Every row gives one point. Before rounding, the points of a table are all equally far from one centre. They may lie mostly on one side of it. Where is the centre, to within rounding?
In the rows, zero is written as 100.

Points (9 x 2):
129  102
61  150
34  67
129  101
127  83
32  128
106  143
117  134
63  48
Centre: 76  99

Points, 11 rows:
125  137  73  130  37  125
122  96  131  41  79  80
128  134  128  51  79  106
131  117  174  137  94  91
174  123  155  103  36  99
95  73  120  65  103  110
103  86  115  121  31  33
195  127  133  104  60  79
152  137  146  68  83  70
141  147  77  124  105  73
66  103  120  135  67  118
Centre: 131  97  112  111  68  90

Points:
162  76  92  107  104  95  81  132  93  102  55
141  119  84  159  118  85  99  105  150  81  119
118  63  78  118  121  58  50  68  130  61  84
159  90  119  159  195  109  94  117  90  63  99
122  89  192  103  152  70  73  138  80  84  155
94  104  65  70  178  120  85  136  95  106  59
125  90  136  153  186  77  69  103  142  101  142
57  85  167  95  99  126  82  112  69  136  140
163  124  131  96  122  134  44  63  125  142  111
107  95  109  27  165  80  89  90  91  95  148
117  85  168  182  132  105  69  137  114  116  107
120  139  121  133  126  59  53  105  116  142  130
121  154  192  76  161  117  68  126  166  81  113
119  153  105  61  163  78  59  143  64  108  87
174  123  169  126  165  119  50  130  82  59  138
156  85  105  126  143  83  45  84  42  104  92
148  170  112  104  153  86  86  136  138  99  130
93  56  91  103  124  97  133  60  143  62  102
Centre: 101  110  134  102  134  117  73  99  103  73  99

Points:
33  44  82  82  107  113  121  124  47  138  69  63  121  127  98  76  95  136
42  121  62  101  94  130  125  108  79  96  84  125  160  112  132  89  91  124
61  96  86  70  110  102  112  125  55  122  96  101  113  85  127  87  195  92
48  65  69  74  104  134  105  141  91  124  100  138  106  108  164  104  79  118
67  63  93  82  117  113  121  150  52  101  141  106  111  110  139  70  111  127
60  82  60  92  76  101  121  155  50  108  110  100  166  142  172  104  143  125
44  79  81  67  94  150  101  140  93  90  114  68  123  111  113  73  110  137
24  88  67  98  114  122  100  119  50  130  95  93  130  123  147  67  102  100
64  58  90  74  105  121  116  138  94  96  84  101  153  129  150  57  121  53
52  33  86  99  63  141  103  115  93  99  81  145  141  103  119  82  160  97
75  46  81  86  97  133  112  130  64  61  117  103  136  133  124  82  171  109
23  70  67  58  104  128  120  109  64  100  101  113  142  113  105  69  112  76
57  88  63  120  98  131  124  143  105  121  88  117  140  115  163  80  82  120
48  58  99  80  79  157  113  130  71  93  80  72  106  131  120  76  110  134
55  48  83  68  115  148  107  137  93  116  64  95  115  73  114  65  130  92
90  84  84  105  114  91  121  82  72  58  76  63  155  132  142  93  128  96
51  64  105  104  89  109  122  144  83  101  104  87  152  92  78  100  108  85
68  81  60  93  135  140  127  116  61  105  129  105  168  103  140  90  138  134
60  54  88  39  129  82  116  86  65  69  93  96  117  103  152  60  108  112
42  66  90  84  110  150  124  122  64  98  109  108  167  104  132  131  107  130
98  75  96  70  124  123  119  151  65  91  52  122  151  96  147  89  124  82
66  83  76  64  110  144  143  128  68  110  96  138  111  133  124  67  87  102
72  86  76  86  123  114  143  153  98  72  113  95  130  122  131  58  134  94
86  72  89  82  133  155  104  127  53  101  86  96  136  130  104  88  111  83
Centre: 78  67  80  72  97  91  111  111  94  121  82  105  135  124  123  97  130  124

Points, 31 rows:
112  132  104  137  115  88  128  114  111  66  108  49  128  111  146  113  106  130  80  123  79  62  137  42
122  148  170  131  104  97  139  56  132  77  145  84  130  103  117  107  76  125  50  112  112  93  120  101
121  135  123  153  73  69  140  107  145  66  119  54  81  113  140  135  91  119  59  110  120  97  96  79
138  123  110  120  81  108  170  72  93  76  88  28  110  100  131  100  68  114  91  123  90  64  142  93
97  120  96  168  98  70  161  101  98  72  93  65  143  126  178  104  83  67  124  98  103  76  112  99
117  132  134  172  122  106  165  100  111  98  82  57  104  114  111  131  132  104  87  82  141  110  161  92
122  102  111  195  106  93  151  94  117  94  84  57  136  132  141  102  84  104  101  111  59  117  114  62
103  153  134  187  116  81  137  109  105  113  57  70  104  113  131  87  95  97  52  112  124  105  143  47
95  131  111  93  57  97  149  124  126  79  134  81  97  121  147  114  70  111  89  107  98  99  114  73
91  144  128  143  78  105  116  111  109  81  111  73  75  77  151  113  65  160  88  59  97  123  124  60
142  124  123  123  79  89  124  102  126  115  130  80  136  96  150  135  54  89  98  94  95  81  148  53
98  155  119  123  85  83  126  115  96  98  96  29  96  108  164  112  106  138  105  97  92  119  128  74
127  119  143  122  60  98  141  123  85  87  76  49  128  98  137  138  68  69  78  109  121  100  128  112
106  151  107  126  97  124  135  96  130  125  95  60  128  95  167  104  46  126  85  91  54  89  127  94
112  145  124  148  81  71  159  132  123  82  120  57  88  93  151  112  86  85  99  82  93  123  84  89
84  130  87  152  100  105  154  77  92  90  89  50  83  80  102  150  106  132  81  127  121  98  92  60
111  155  97  146  81  81  154  88  126  87  123  100  106  131  158  106  104  144  78  98  101  73  113  58
86  112  83  126  79  76  146  120  79  90  120  57  125  117  120  98  102  98  52  101  143  110  85  79
118  111  113  120  70  88  110  86  124  81  93  44  154  133  164  92  106  116  86  95  90  91  144  55
95  137  112  112  94  73  148  106  83  96  128  63  127  99  135  121  116  116  97  94  90  128  124  63
76  115  93  123  64  79  155  97  124  102  75  90  132  99  120  132  100  125  48  78  98  87  98  65
96  136  114  143  108  129  149  121  89  116  105  19  120  121  111  124  75  99  89  126  94  93  94  53
89  166  107  137  99  81  189  127  101  88  94  63  132  99  117  91  116  105  135  93  110  111  102  88
101  117  89  104  139  131  157  49  91  68  126  97  90  83  138  107  69  105  92  113  118  88  135  70
91  131  76  141  99  68  130  56  126  63  92  43  144  101  134  132  76  119  67  87  114  124  128  92
115  134  135  166  79  104  135  115  99  105  120  63  112  124  179  97  47  83  99  116  96  99  94  62
112  132  109  183  77  86  168  122  138  81  97  56  107  110  109  100  94  144  124  104  81  56  102  52
93  146  149  120  72  108  155  108  105  85  102  30  133  103  166  85  71  94  91  80  136  71  115  69
130  123  114  157  89  89  144  110  105  81  104  40  122  144  161  92  83  67  56  75  124  103  101  87
95  110  120  149  114  74  135  110  58  103  107  35  108  89  139  126  87  146  116  107  154  105  105  55
103  134  122  135  124  65  127  112  124  98  98  11  117  124  113  110  147  100  108  69  94  105  117  70
Centre: 107  119  119  139  111  100  100  90  116  94  82  85  108  105  105  90  79  108  112  91  121  81  101  96

Points (28 x 24):
128  136  106  112  101  189  109  100  148  166  56  127  114  64  117  100  79  78  70  94  107  135  101  71
87  128  100  75  98  182  81  73  124  127  46  140  111  41  65  82  78  100  46  103  105  120  111  63
162  105  135  100  111  144  89  88  134  96  79  106  119  72  60  76  71  75  39  87  114  129  92  108
119  116  121  105  76  163  94  69  143  109  62  132  141  101  98  100  107  98  64  109  121  106  99  83
88  122  105  114  93  168  101  95  139  132  60  104  157  39  43  85  67  86  42  89  108  129  74  68
110  107  54  100  96  154  110  93  117  122  41  122  128  81  87  109  127  92  34  124  108  111  101  70
120  114  101  88  77  123  102  109  118  124  50  100  113  79  60  106  83  70  9  96  127  127  78  69
126  126  106  119  62  149  88  92  130  141  93  121  116  63  97  86  96  60  37  77  141  132  117  63
96  97  120  93  74  142  73  75  134  134  84  104  129  52  83  104  90  74  26  96  108  108  120  40
132  130  99  102  93  149  75  76  144  111  41  102  89  56  72  110  67  64  40  86  105  113  93  62
104  117  111  105  84  156  96  120  140  127  62  135  150  77  79  106  67  101  40  95  115  124  110  59
123  116  88  91  67  169  100  102  163  114  43  129  121  51  89  83  102  88  46  122  103  141  92  61
119  103  85  123  99  135  63  124  154  127  64  146  118  45  102  81  99  108  37  117  104  126  119  109
99  137  88  89  82  131  90  80  131  110  38  128  132  47  93  77  38  89  33  82  128  128  84  84
142  102  100  98  81  150  98  108  124  107  69  129  127  48  71  79  89  105  5  110  84  135  99  90
112  114  104  102  78  161  82  92  154  97  49  70  103  77  102  105  75  84  28  69  125  119  88  58
99  133  117  66  92  151  71  86  118  145  56  125  135  86  78  86  69  77  47  116  128  98  95  87
92  112  80  88  50  145  63  114  141  113  82  133  141  69  90  94  68  65  73  98  133  140  87  57
115  118  81  72  79  148  63  70  136  149  52  135  116  73  70  62  77  119  53  121  107  155  88  81
105  133  110  121  83  167  78  75  142  139  74  121  128  78  81  85  115  68  36  73  87  134  90  76
120  103  100  97  102  160  68  130  123  107  64  102  139  94  82  71  85  86  46  113  145  129  101  66
138  128  69  91  110  172  89  102  124  119  78  121  132  58  83  105  90  95  42  115  131  140  103  70
130  103  82  80  104  172  72  81  125  143  62  115  136  75  97  86  115  100  24  101  104  124  96  69
90  112  96  123  98  146  82  127  130  102  42  111  146  73  101  85  100  81  26  95  135  120  118  101
128  125  107  72  90  156  48  81  149  141  49  113  112  74  74  93  97  86  60  104  96  104  90  58
112  126  83  110  118  156  79  113  115  159  59  97  107  82  62  111  76  103  24  102  128  111  108  77
123  116  96  123  78  154  103  77  144  136  65  130  145  71  65  77  71  88  37  93  131  135  86  81
127  107  89  120  72  128  73  97  129  147  67  110  109  68  130  89  94  95  38  89  142  121  107  41
Centre: 96  95  89  91  85  130  110  103  110  127  79  83  99  55  93  76  88  100  97  83  93  120  100  103

Points, 29 rows:
39  111  138  99  80  172  80  113  80  95  106  114  86  103  101  123  41  67  142  123  110  158  88  73
73  125  127  128  79  169  89  123  59  93  91  98  85  111  96  91  40  107  106  81  55  121  121  130
49  100  150  141  130  152  111  94  82  66  86  80  87  116  83  89  42  91  109  105  155  135  94  112
73  120  132  126  74  152  119  125  103  91  78  107  77  102  87  66  88  91  138  53  124  168  107  87
78  82  119  88  39  182  67  77  97  106  100  107  83  105  84  88  77  98  144  52  116  163  85  120
59  92  115  105  137  174  78  102  89  73  77  77  76  101  62  98  54  67  120  77  113  163  106  102
73  87  108  92  70  141  73  63  82  92  122  121  70  146  72  144  45  86  107  96  145  164  140  85
54  117  159  91  98  178  71  123  103  88  103  97  48  128  103  93  44  78  129  108  81  134  102  116
54  82  150  96  100  184  89  94  103  107  80  150  95  133  89  81  76  81  128  83  84  137  104  152
65  108  165  149  86  167  70  91  91  91  115  102  95  114  108  109  40  85  139  78  95  128  64  105
68  80  120  126  74  192  109  97  72  81  91  90  78  130  70  101  41  90  126  107  130  147  96  133
93  74  131  74  85  194  82  120  76  65  98  74  69  133  110  103  63  92  123  93  109  121  114  119
73  90  160  109  64  144  82  89  143  76  114  125  62  144  86  86  85  66  155  81  117  101  86  150
61  100  141  99  58  185  92  92  76  117  120  115  50  130  105  85  64  56  132  91  95  134  102  108
84  98  146  102  83  183  76  78  64  89  123  82  117  129  79  99  77  85  151  75  104  152  108  134
61  98  133  56  84  158  100  89  68  58  94  139  66  101  116  87  74  97  86  99  98  168  92  113
76  139  90  104  82  176  137  126  101  105  132  108  98  128  85  95  79  96  131  99  115  148  90  117
54  123  124  82  73  176  71  104  72  85  96  113  97  119  104  144  48  36  103  108  137  132  83  100
67  86  140  111  87  191  74  106  109  92  120  118  72  88  104  80  37  41  116  62  133  122  96  104
73  60  124  144  103  146  75  95  102  90  134  96  78  128  89  132  67  74  132  80  149  145  135  124
40  100  151  97  68  146  117  125  91  121  99  116  87  114  81  97  96  28  149  79  140  119  93  111
71  85  125  104  101  178  110  76  114  127  92  68  81  158  50  99  66  73  126  77  103  121  94  136
88  71  154  117  87  186  116  108  127  129  126  109  77  96  84  108  59  61  127  98  128  128  75  135
66  99  109  94  80  192  110  118  82  66  100  129  81  107  128  98  69  88  107  66  89  116  78  111
78  96  148  126  108  193  100  80  89  89  87  131  101  123  90  51  37  73  115  77  104  127  110  101
70  120  145  114  99  184  77  81  116  71  73  114  87  135  101  110  85  46  111  131  138  111  95  135
99  78  129  102  74  192  89  111  127  94  71  119  88  118  89  133  73  76  125  89  146  129  117  158
96  103  145  113  63  128  116  136  104  77  104  115  89  117  95  104  5  93  107  123  94  154  136  125
97  100  148  98  44  160  90  78  97  99  115  100  87  121  143  120  69  97  110  115  145  163  85  103
Centre: 80  102  127  91  82  124  85  93  107  98  100  109  98  102  76  100  71  94  104  97  116  110  106  105
